Each row of a before or after table is a point. One or more steps were done to the points. Then noise was added and the rows were shuffled. The steps act on columns, c1 being the first. Write out the steps. A step turns or swaps two columns, mirrors them in a line or flattens them onto one, adds a multiple of one to another, or multiplies or shifts one. Angles are multiples of 10 degrees, from the lower column toward the higher: turns from -170 to 170, lines from 10 to 170 but not 90. Use the fewest steps. Two steps may share a column if one is a turn and the other turns, adds or multiplies; they go together, in the order done. Otherwise the lowest column goes first.

Before (10 x 3):
[[  9 -25   7]
 [-37   1 -35]
 [ 25   1  64]
 [ -8 -40 -39]
 [ -4 -15  49]
 [ 45  22  -5]
 [-40 -32  42]
 [ 12  37 -35]
 [  6  -9  -3]
 [-17  -5  37]]
After, 10 rows:
[[ 70  18 -16]
 [-59 -17 -31]
 [ -5   9  51]
 [  8 -11   1]
 [-12 -54 -12]
 [ 38  34  53]
 [ 16 -20  18]
 [-28  15  33]
 [-62  -5  53]
 [ 17  15 -51]]
Steps: multiply c1 by 1.6; turn c2 and c3 by -30 degrees

Before (11 x 4):
[[  4  19  -3  16]
 [  8   2 -52  -8]
 [ 18  29  32 -38]
 [-17  25  36  -3]
 [ 26 -48   3  36]
 [ 24  -6 -18  18]
 [ 30  26   0  -7]
 [-34 -39   5  -1]
 [ -7   1 -21  27]
 [ 21  -5  11 -22]
 [ 40 -21 -54 -15]]
After:
[[ -65  -97    6    3]
 [  -5  -15   20  -12]
 [  -9   73   44  -17]
 [  -4   63    0   -6]
 [ -35    2  -34   18]
 [ -26   48   -8   12]
 [  12  -52  -37  -38]
 [ -25   -2  -41  -31]
 [  -8  -14  -27    6]
 [   0 -118  -17   33]
 [ -45   62   32   13]]
Steps: shift c1 by -30; multiply c2 by 2.5; turn c3 and c4 by 30 degrees

Before, 10 rows:
[[-11 -13  -4  30  64 -61 -69  30]
 [  2 -32  31   8   8   3   5   1]
 [  2  -1 -17 -15 -57  12  11 -23]
 [ 21  10  -8 -55  21  18  17  45]
 [ 25 -16   7 -10 -44   2   7 -26]
 [  1  28 -21 -54  62  30  11  -6]
 [ -4  38  33  18  51 -66 -49   8]
 [-17 -33   3 -46 -55 -26  25 -28]
 [ 36  16  -6 -75  34  11 -21 -18]
 [ 44 -21 -10  18 -13 -22  46 -21]]
After:
[[ -5  33  20 -37  30  60 -56  -4]
 [ 10 -16   9  79 -61  63 -11  29]
 [-18   9   5 -37  17  21 -49  49]
 [  1   0  18 -20  13 -55 -12 -22]
 [  5  36 -35  52 -67  54 -13  12]
 [-48 -17   2 -32 -21 -10  47 -24]
 [ 19 -35   0 -48 -28 -56 -37 -27]
 [-40  15  -2 -20  10  31 -98 -20]
 [  4 -32 -37   1   1   7  11   3]
 [-22 -20 -15 -11   4 -46  -6 -25]]
Steps: turn c1 and c3 by -170 degrees; turn c4 and c7 by 60 degrees; multiply c7 by 1.3; swap c5 and c6

Before, 13 rows:
[[  27 -106  -47   16   12  -32    2  -18  -24]
 [  27   51   -1   25   19    8   -9  -31   -5]
 [  49   12  -46   11   30    1   10   36   13]
 [  32  -56   -8   11    1  -32  -12    5   21]
 [   8   29   -4  -10   32   40   26   -4   22]
 [  10  -52  -67  -15   17   -5  -44   17   13]
 [  59  -40    9  -23   14    8  -22  -29  -11]
 [  49   19  -28  -77  -25  -10   43  -19   29]
 [  15   38    3   29   26   -2  -18   40   38]
 [   9   85  -10   -7   16    2   -2   50  -15]
 [   9   50   21   29  -31   70    3    7  -15]
 [  43  -83  -22  -22   25   -8    2   15  -15]
 [ -32   36   13   14   26   14   -1   18  -22]]
After:
[[   7   25    7  -12   38   44   38  -18  -13]
 [  46   20  -25  -76  -28   -8   51  -15   21]
 [  13   53   23   23  -40   73    5    6   19]
 [  11   84  -12  -12   11    8    6   -8   61]
 [  40  -77  -27  -29   18   -8   16    0   60]
 [  18   36    6   26   27   -6  -10  -49   32]
 [  30   49   -3   26   21    6    0   19    4]
 [  31  -54   -8   12    5  -31   -2  -19   25]
 [ -30   41   10   10   26   13    9   11   -3]
 [  58  -40   18  -18   12    8  -11   18   40]
 [  15  -54  -75  -20   14   -4  -33  -23   16]
 [  49   15  -52   14   33    6   14  -28   77]
 [  31 -109  -47   15   12  -29   15   31   30]]
Steps: turn c8 and c9 by 120 degrees; add 1 times c1 to c9; shift c7 by 10

Before:
[[ -40    0  -31    7   25   13  -17  -24  -12   16   31  -11]
 [  29    8  -32  -21   33   27  -20   -3 -121    7   25    0]
 [  28   -1  -21   -1  -12   20  -39  -25    0   17   27  -10]
 [  28   -6  114  -50   -4  -65  -13   14   14   23   24   -9]
 [  22   62  -11  -30   -8   23  -35   13  -26   16   34    0]
 [  17   -4  -25   -5    2  -17    5   31  -12  -18   -1   17]
 [   1    4  -10  -33  -13   10   34  -26   13    0   29   -7]
 [  13    1  -31    3   27   12   19   18   17   31   17   10]
 [  34   24  -25  -44   36    4  -25  -13   -9   -5   16  -12]
 [  22   37   -2   30   12  -44   -3  -10   15   -2   16   19]
 [  -2   29  -11  -17  -12   -1   61  -14   15   14 -113   31]
 [  13   25  -17  -17   -2  -53    2   37   10  -32  -70   42]
 [  10   12   31  -25    9   22    0  -17   12   -5    0   35]
 [  23   33   -7  -47  -12  -38  -35  -21   18   23   13   50]]
After:
[[  12  -27   22   -9   20    2   19   16   14   31   16   13]
 [  27  -29   22  -16   34   23  -18    2 -123   -3   26   10]
 [ -35  -23   24    0   25    3  -16  -25  -13   18   33  -24]
 [  30  -18   22   -9  -13   18  -39  -27    0   11   30    5]
 [  19  -52  -34  -23   -8   35  -33   16  -27    9   30    4]
 [  31   89  -84  -41   -2  -35  -13   13    9   10   28    3]
 [   0  -10    4  -23  -15    9   33  -26   12   -9   31   -5]
 [  38  -33    1  -23   38    6  -25  -11   -7  -18   20    0]
 [  -1  -29  -23    0    0  -48   -2   36    7  -33  -72   44]
 [  10  -15   10    1    7  -21    0   31  -11  -21   -5   23]
 [   4   12  -22  -12   15   34   -2  -17    9  -14    0   36]
 [ -13  -24  -14  -14   -7   -1   62  -16   14   13 -118   26]
 [  13  -25  -35   20    7  -31   -1  -10   18    4   14   24]
 [   0  -25  -34  -36  -12  -27  -39  -22   22    5   18   56]]
Steps: turn c1 and c12 by 20 degrees; turn c2 and c3 by -130 degrees; turn c3 and c6 by -20 degrees; multiply c4 by 0.7; turn c4 and c10 by 20 degrees
